Each wall is flat, endless, passes through zero and stands at right angles to its row. A trip goes straight from one point to another. List the walls that it crosses, first one first.

Walls:
(1): [30, -25, -40]
(2): [19, 28, -4]
(3): [46, -2, 9]
(4): [-5, -34, 47]
(5): [-16, -58, 11]
(6): [9, -21, 31]
Trips:
[9, 5, -24] to [27, 2, 11] -> 6, 4
[30, 23, -30] to [22, 51, -13] -> 1
[-21, 39, -49] to [-29, -13, -29] -> 2, 5
[-8, 26, -19] to [-33, 45, 44] -> 4, 6
[30, -9, 57] to [-1, -20, -35] -> 2, 1, 4, 6, 3

Walls:
(1): [6, 4, -7, -11, 17, 20, -12, 6, -28, 3, -5]
(2): [12, -4, -5, -12, -32, -4, -4, -17, 18, -13, -18]
(3): [-4, -21, 6, -6, 1, -23, -14, 34, 35, -2, -18]
(4): [-14, 31, 7, -7, 12, -9, -11, 25, -19, -10, 2]
(5): [24, 0, 5, -16, 1, 15, -9, 27, 4, 18, -18]
(6): [-10, 19, -6, 10, -7, -13, -7, 26, -7, -35, 3]
(7): [-12, 17, -8, -17, -14, -14, -16, -27, -13, -18, 24]
Trips:
[19, 10, -1, 3, 7, 11, 7, 3, 60, 2, 7] to [17, -16, 18, 16, -17, -15, 25, 3, -20, -5, 14] -> 5, 3, 6, 2
[-10, -4, -9, -16, -15, 5, 3, 6, -11, 36, 28] to [12, 7, 18, 1, -32, 35, -4, 7, 34, -47, 6] -> 1, 2, 6, 3

Walls:
(1): [2, 24, -5, -7, 6, 9, -2, 16, 9, 8, -13, -31, -11, 13, 15, -21, -2, 14, -7, -17, 2, 4, -2, -9]
(2): [4, -14, -10, -12, 8, 23, 6, -2, -10, 45, -18, 12, -6, -7, -26, -24, 15, -6, -11, -9, 20, 11, 0, -6]
(3): [-20, 24, -1, 9, -3, 19, -17, 23, -9, 24, 9, -17, 26, 8, 7, 27, 10, 4, 10, 34, -12, 14, 24, -42]
(4): [29, -6, -17, -11, 10, -20, -40, 29, 12, -45, -17, -5, 15, 4, 30, -33, 7, 2, -3, 9, -10, 0, 5, 35]
(5): [13, -25, 7, 1, 7, 18, -17, -17, 1, -10, 3, -19, -12, -17, -14, -7, 23, -34, -18, 18, -7, 16, 2, -31]
(6): [13, -9, -7, 2, -19, -24, -8, -4, 6, -8, 0, -8, 23, -35, -14, -23, 22, 23, 19, 27, 22, -27, 14, -5]
Trips:
[23, 21, -7, 16, -23, -12, 14, -24, -6, -17, 21, -12, -11, -29, -3, 1, 9, 15, -12, 0, 12, 20, -20, 21] to [-10, -14, -10, 16, 16, -28, 7, 34, 5, 9, 20, -28, 5, -30, 3, -6, -2, -17, -13, -15, 4, -8, -16, 28] -> 4, 5, 1
[3, -17, -12, -1, -21, 15, 14, -5, -25, 13, 38, -31, -2, -2, -2, -17, -9, -16, 12, 35, 19, 48, 13, -9] to [-35, -6, 4, 22, 26, 34, 16, 10, -15, -7, 5, 22, 28, -13, 17, 20, -4, 15, -32, -5, -25, 25, -1, -4] -> 6, 2, 5
[-5, -15, -15, 60, -9, -21, -19, -5, 0, 16, 1, 11, 10, -12, 5, 14, -7, -32, -20, 8, -5, -16, 12, 4] to [-3, 9, -5, 33, 3, -5, -24, 8, -20, -9, -23, -25, 16, -24, 12, -11, -3, -25, 2, -8, 11, 7, 2, -22] -> 4, 1
[2, 19, 0, -5, -3, 2, -23, 1, 9, -1, 18, -36, 6, -8, -22, 11, -21, 20, -4, -15, 10, -13, 5, -12] to [-24, -16, 4, 1, -1, 6, 13, 27, 15, -3, 9, 17, 7, 33, -14, 5, 33, 3, 12, 2, -3, -17, -13, -5] -> 1, 6, 2
[-35, -20, 22, -25, 1, 10, -17, -18, -23, 36, -5, 6, 5, -20, 0, 13, 9, 12, -7, 6, -11, -21, -5, 20] to [12, 4, 7, 39, 14, 22, -17, -4, 25, -4, -20, -2, 2, -13, 30, 8, 7, 17, -2, -13, -1, 12, 1, -23] -> 5, 6, 1, 2, 4
[-30, -7, -15, -6, 18, -8, -21, -28, -16, -22, -10, 7, -2, 3, 25, -30, 19, -12, 8, 15, 16, 14, -22, 14] to [-13, 1, -49, -29, 9, -22, -7, 13, 17, -2, -16, -6, -1, 15, -14, 1, 22, -5, -27, 13, 13, 7, 27, -6] -> 1, 3
